Rows are points. A path goes straight from each point to the next, and from the last back to the first. The post is the endless flat space through its rows: a point in 2 columns, a line in 3, a plane in 4, and so on, so that a path can go around it. Count how often the path circles the post. Going back the other way cancels.

Post (1 x 2):
[[-4.1 -6.0]]
Path, 14 rows:
[[-23.4 -13.3]
 [-13.2   2.7]
 [ -5.3  18.4]
 [ 26.4  20.7]
 [ 18.2  28.7]
 [ 41.9 -10.5]
 [ 18.4 -25.8]
 [-12.4 -22.0]
 [-19.8  -9.2]
 [-25.7  21.8]
 [ -3.8  13.6]
 [ 36.2  -1.0]
 [  8.6 -12.8]
 [ -7.6 -27.3]]
Times around: 2

Post, 7 rows:
[[-20.7  -0.4  14.1  12.2 -32.7   5.6  13.4  -8.3]
 [-19.7 -21.2 -15.3 -15.8 -29.9 -13.7 -58.4 -26.1]
 [-23.3  -9.9 -17.7 -36.0  34.1  24.2   2.8   8.9]
 [ 27.5   3.4 -21.7  54.4  17.6   6.0 -10.2  19.0]
 [  9.4 -37.4   7.2   8.1  -9.6  47.3  20.2  22.5]
 [  4.8   1.6  -6.4  36.6 -14.0 -22.0  20.8 -25.5]
 [  5.5 -10.9  17.2  10.0  -5.1  11.2   2.1  -7.1]]
Path (14 x 8):
[[ -7.5 -23.3 -11.4 -14.8 -39.3  10.1 -13.9  -1.4]
 [ -4.1 -12.8 -17.8  -7.6 -35.1  -7.9 -12.4  21.3]
 [ -1.4  -4.2   9.6   2.3  33.0   5.1  16.1   2.9]
 [-11.7 -53.1  -3.7   1.0  31.4   5.1  30.4 -35.3]
 [-23.6  -5.4 -42.4  25.6  -4.9   5.9  -4.2  -8.2]
 [ -2.2  -3.4  21.7   8.3 -10.9  19.7   1.1 -14.1]
 [-28.9  15.0  13.7  16.6  17.7  14.8  22.9 -12.4]
 [ -0.3 -26.9   9.4  -0.6  22.3   8.2  -5.8  -2.3]
 [ -7.7   9.2  43.1  18.8 -32.2  -4.5   0.1  -5.6]
 [  0.3  29.9   3.3  17.7   9.0 -22.0  -2.0   5.5]
 [-28.0  -8.7   6.2   5.6 -23.3 -12.1  -4.0  -4.9]
 [-11.7 -26.0 -14.9  28.3  12.9   5.9   7.2  -6.6]
 [ -2.5  -1.5  20.4  12.8  -4.6   1.9  34.6 -34.5]
 [ 16.7 -16.1  -4.9  17.5 -36.0  28.0  -9.8  -4.0]]
Times around: 1
